Every row gives one point. A path goes straight from each point to the next, and from the last back to the first. The post is the endless flat space through its rows: a point in 2 columns, a line in 3, a plane in 4, and so on, so that a path can go around it. How many times does the path go around the post? Going back the other way cancels.
(in the rows, 128 means zero)

Post:
[[146 112 122]
 [117 150 141]]
Path, 19 rows:
[[166 158 126]
 [120 161 125]
 [119 124 106]
 [135 115  80]
 [162 175 120]
 [165 178 162]
 [160 184 172]
 [158 124 117]
 [134 127 102]
 [ 96 115 114]
 [108 144 152]
 [133 142 175]
 [168 137 159]
 [128 122 164]
 [125 111 127]
 [ 80 126 110]
 [122 162 134]
 [203 136 131]
 [160 122 147]]
Times around: 0

Post, 8 rows:
[[121 189 116 121 136 111  72 110 117]
 [111  74 131 117 125 125 128 145 155]
 [145 152 136  94 130 110  99 118 144]
 [143 160 112 113 152 148 125 121 104]
 [118  79 151 147 119 105 141 112 155]
 [130 122 122 121 141  93 130 151  94]
 [111 163 114 133  59 171 126  91 156]
 [147  82 123 167 107 140 120 122 113]]
Path:
[[108  93 150 139  93  87  51  96 157]
 [ 83 111 139  50 173  89  91 122 222]
 [126 151 105 100  90 135 156 106 172]
 [149 106 129 144 118 126 126 125 144]
 [129 172 108 166  85 180 108 126 108]
 [ 81 135 123 121 152 111  95 142 119]
 [156 121 135  73 157 124  83  89 121]
 [151 137 121 104 117 111 152  82 131]
 [159 177 106 124 109 129 104 116 153]
 [124 165 129 142 150 119 151 118 116]
 [ 98 141 128  96 130 120 127 147 138]
 [159 162 110 119 141 143 139 126  51]
 [115  95 120 121 156 164 143  81 136]
 [127 120  90 155 146  91  90 148  84]
 [115 131  79 147  93 168  88 136 123]
 [136 160 115 105 120 139 120 151 137]
 [140  84 139 107 150 129 140 158 133]
 [123  95 141 104  91 166 149 115 171]
 [109 151 124  67 170  79 146 116  78]
 [158 165 111  85 162 136 140  84 149]
 [142 135 107 147 125 137 140 110 119]
 [118 183  97 130 146 143 167 116 118]
 [152 108 139 113 118  92 119 149 137]
 [137 111 122 163  92 185 122 128 133]
 [ 89 114 115 141  89 138  68 126 112]
 [ 92 141 129  80  44  74 113 112 120]
 [140 132 120  99 129 109 101 105 114]
 [ 84  87 105 137 157 119 112 125 148]
 [109 127 110 131 139 150 145 133 138]
 [ 87 127 109 165 144 163  94 132 132]
 [117 121 125 114  98 161  81 126 144]]
Times around: 5

Post, 17 rows:
[[130  99  97 167 155 141 106 127  85 146 151 129 144 127 148 152 175 134]
 [127 147 189  90 105  81 137 144 150 132 100 150 124 124 112  86 112 145]
 [102 134 120 126  91 168 165 116 137  94 111 155  94 139 152 114 150 151]
 [136 161 131  90 115 134 138 153 145 146 122 166 102 135 114  64 109 147]
 [126 118 170  77 116 108 117 191 166 160 103 129  92 144  87 102 135 132]
 [151  97 130 174 140 191 123 120  93 161 146 123 137 106 145 161 122 134]
 [123 161 176  56 119 113 120 178 158 115 111 165 119 107 132  87 121 162]
 [134  94 101 200 164 157 156 147  69 158 114 127 136 121 157 158 138 105]
 [ 92 163 127 116  97 135 141 137 100 123 127 125  94 114 140 116 109 134]
 [146 145 153 112 129 100 126 184 177 122 138 114 144 127 116 104 106 135]
 [141 148  95 135 110 159 157  86 134 135  98 122 106 127 158 160 136 146]
 [177  93 105 171 143 161 133 121  94 120 131 123 105 111 161 146 147 130]
 [115 122 153  84 118 120 189 127 130 131 123 112  94 123 160 100 118 159]
 [130 131 148 127 156 128  99 139 160 147 130 106 132 118 123  98 133 112]
 [111 116 116 119  98 151 164 107 127 145 150 161 108 111 162 133 131 119]
 [159  96 140 131 157 116 102 134 142 127 107 107 157 188 140 137 119  93]
 [120 100 138 146 169 131 132 120 161 118 135 131 115 142 122 147 123 126]]
Path (24 x 18):
[[153 116 132 124 129 132 151 142 137 179 117 187  83 125 141  96  93 116]
 [ 78  71 133 110 143 120 174 162  94 127 105 152 140 139 196 148 169 123]
 [133  88 144  95 161 132 111 143 163 109 152 104 116 105 145 147 117 122]
 [153 125 117 134 113 130  83 179 118 166 111 130  88 150  99 119 125 128]
 [113 123 157  95 129 119 113 180 108 160 125 154 121 159 149  83 137 120]
 [210 137 134 106 167 160 137 133 159 147  94 154 148 202 129 121 112 107]
 [119 170 114 136 119 132 123 152 142 145 123 162 114 148 107 113 121 145]
 [ 98 156 152  56 128 132 111 141 169 122 143 126 132 118 147 130  80 151]
 [131  86 163  88 138 157 159 154  86 202 112 118 110 138 131 105  96 123]
 [ 83  68 155 146 158  98 161 159 162 117  92 121 114 139 109 103 127 123]
 [119 130 144 114 135 150 120 144 103 149 155 105 102  84 174 100 106 128]
 [170 101 161 101 145 139 131 175 111 196  58 138  71 154 123 138 162 113]
 [ 77 102 213  95 140 149  74 158 136 140 157 162 127 132 137 140 141 109]
 [ 72 134 149 107 134 162 154 147 181 142 132 136  76  89 119  90 148 170]
 [110 129 164 110 138 120  89 174 169 114  99 144 117 134 119 100 148 147]
 [ 90 104 154 132 144 141 161 170 120 149 120 147  95 162 157 115 105  98]
 [142 108 125 129 143 101 171 145 103 135 141 143  92 132 111 107 152 148]
 [143 162 103 100 160 155  90 134 105 138 121  87 145 131 144 126 138 156]
 [145 114  98 134  99 125 103 136 188  55 117 136 116 165 147 103 158 142]
 [207 150 141 126 168 144  84 159 171  53 146  99 101 108 160 111  72 160]
 [120 137 112 114 101 140 152 149 161 160 111 168 105  91 152 106 127 160]
 [ 81 130 120 102 105 137 206 144 188 174 115 187 118 151 114  94 111 112]
 [133 136 151  87 120 121 150 135 133 105 100  90 129 167 126 110 103 123]
 [147 116 127 146 182  72  93 146 111 158 155 150 103 127 107 131 147  96]]
Times around: 0
